Each row is a point. To make a cloud, some directions were put in groups of two or more. Within a group, all points are equally far from the middle, so they leave a hole (a ring in 2 directions, a hollow ball in 3). The other directions are filled evenly. Then the cloud was stretched, turned, moved and blurred a little. How many holes are there, and how many directions does each take, smallest first?
In the rows, zero is written as 128.

Cloud (15 x 2)
[[168 134]
 [106 155]
 [126 189]
 [186 127]
 [180 168]
 [197 140]
 [111 163]
 [139 162]
 [129 196]
 [144 172]
 [205 149]
 [ 88 183]
 [179 159]
 [168 207]
 [ 81 177]]
Holes: 0

Cloud (22 x 3)
[[169 181 117]
 [149  92  59]
 [207 146 134]
 [ 87  86  64]
 [ 99 160  83]
 [139 184 135]
 [152  71 164]
 [173  71 151]
 [203 127 162]
 [ 61 123 121]
 [125 175  90]
 [164  64  96]
 [151 169 169]
 [177 132  70]
 [ 73  79  78]
 [124 139  54]
 [198 103  98]
 [ 66  96 138]
 [ 88  86  62]
 [153 160 179]
 [199  99 152]
 [157  93 181]]
Holes: 1 (3)

Cloud (28 x 4)
[[ 62  64 111 219]
 [ 79  92  67 175]
 [159 139 132 153]
 [ 85 189  89 159]
 [ 93 119 101  65]
 [ 59 104 119 162]
 [118  94 100 221]
 [121 135  81 165]
 [147 125 141 181]
 [ 67 141 155  44]
 [136  66  28 131]
 [153 197  80  85]
 [ 71 167 117 103]
 [155  63 130  58]
 [158 197 184 154]
 [127  70 151 123]
 [139  85 182  95]
 [109 144  77 108]
 [118 155 136 216]
 [168  62 106 114]
 [155 149 208 119]
 [154 145 177 123]
 [ 93 132 154  28]
 [ 78 128 187 100]
 [154 115  99 172]
 [ 51 170 133 109]
 [128 117 154 129]
 [201  73  90 148]]
Holes: 0

Cloud (55 x 6)
[[205 108  93 102  60  88]
 [126 197 105  64 132 138]
 [167  86 129  59 127 214]
 [194 203 132 134 127 129]
 [181 130  99 166  80 126]
 [138 190 178 140 126  16]
 [134 132 100 164 192 198]
 [ 74 149 175 101 206 139]
 [111 111  97  51 218 139]
 [183  79 109  88  73 150]
 [164 139 110  38 101 163]
 [ 74 156  96 126 117 101]
 [118 122  80  72  60  73]
 [201 108 115 135 195  81]
 [165 161  75 109 134 181]
 [133 103  55 122 205 133]
 [115 156 163 114 230 145]
 [148 187 156  88 117  79]
 [146 177 115 224 168 151]
 [ 75 115  88  87 219 152]
 [ 77  94 109 121  97 148]
 [118 141 178 137  87  50]
 [150 199  89 121 168 145]
 [ 99 156 112 152 118  32]
 [ 66 120 106 110 129  81]
 [102  85 182  62 139 150]
 [147 172  93 157 208 146]
 [ 99 118 223 123 146 155]
 [204 162 134 151  98 140]
 [201 120 139 203 120 132]
 [179 112 153 106  61 100]
 [176 181 160 123 109 204]
 [130 189 132  91 116  71]
 [114  56 146 133 155 129]
 [105 189 191  71 102 162]
 [155  42  95 111  63 114]
 [136 176  77 126 198 107]
 [ 92 149 203  97  93 151]
 [ 64 171 159  64 144 132]
 [121  82 128  57  56 105]
 [105 190  87 135 123  93]
 [171 173  85 225 172  66]
 [ 57 110 107  83  98 123]
 [ 86 177  91 124 116 113]
 [123  79 130  83  83 221]
 [105  52 108 121 176 147]
 [ 59  72 152  75 158 164]
 [135  40 110  89 184 134]
 [164 191  84 198 170  96]
 [235 105 150 162 128  89]
 [158 198 158 109 158  65]
 [ 54 111 118  83 107 122]
 [175 136 167  67 134 148]
 [ 91 145 190 149 117  72]
 [192 152 105 126 123 168]]
Holes: 1 (4)

Cloud (55 x 6)
[[179  56 183 123 105 130]
 [103 202  89 149 129 120]
 [ 38  98 119 110 110  95]
 [184 125 112 145 165 179]
 [ 46 127 142 148  74 154]
 [ 66 165 123 150  81 148]
 [ 62 199 150 113 100  63]
 [142  53 116 181 208 126]
 [147  43 112  99 203 129]
 [125 112  83  83 143  65]
 [133 166 122 203  86  38]
 [134 139 159 178 182 139]
 [ 60 137 122 199  45 105]
 [111 125 106  84  92  71]
 [156 129 171 106 106  78]
 [115 197 119  88 112 128]
 [203 126 148 169 112  73]
 [166 134 123 198  87 172]
 [147  69 130  78 159 172]
 [147  78 144 118 182  89]
 [117 121  99 194 168  71]
 [ 64  99 194 164  62 181]
 [106  39 156 118 132 134]
 [ 96  97 205 127  79 122]
 [ 55 130 170 121  99 180]
 [ 38 103 134 164 146 146]
 [141  99 105 184  43 161]
 [176 103 113  88 170  98]
 [190  97 136  89 144 160]
 [ 99 153 167 137  47  52]
 [138 129 111 210  78  43]
 [139 119 101 185  53 159]
 [126 213 100 156 172  66]
 [156  94  83 202 143  93]
 [ 67 137  93 202  51 101]
 [ 82 108  78 109  85  66]
 [ 80 108 102 198  18 104]
 [165 203  92  94 102  89]
 [145  92 112 210 129 158]
 [ 96  81 125 198  85  98]
 [199 112  76 155 147 112]
 [ 76 190  83 168 153 104]
 [216 102 136 116 156 177]
 [ 81  70 124 112  98 135]
 [101 150 128 146 195 177]
 [ 95  90 187  65 131 162]
 [147 183 107 144 193 130]
 [133 156  94 212  84 120]
 [204 114 137 160 137  79]
 [172 187  93 105 106 110]
 [ 92 160 172 120 193 174]
 [ 19 103 142 123 137 133]
 [ 77 119  48 138  93  96]
 [191 189 151 121 112  70]
 [167 108 175  82 221 123]]
Holes: 1 (4)
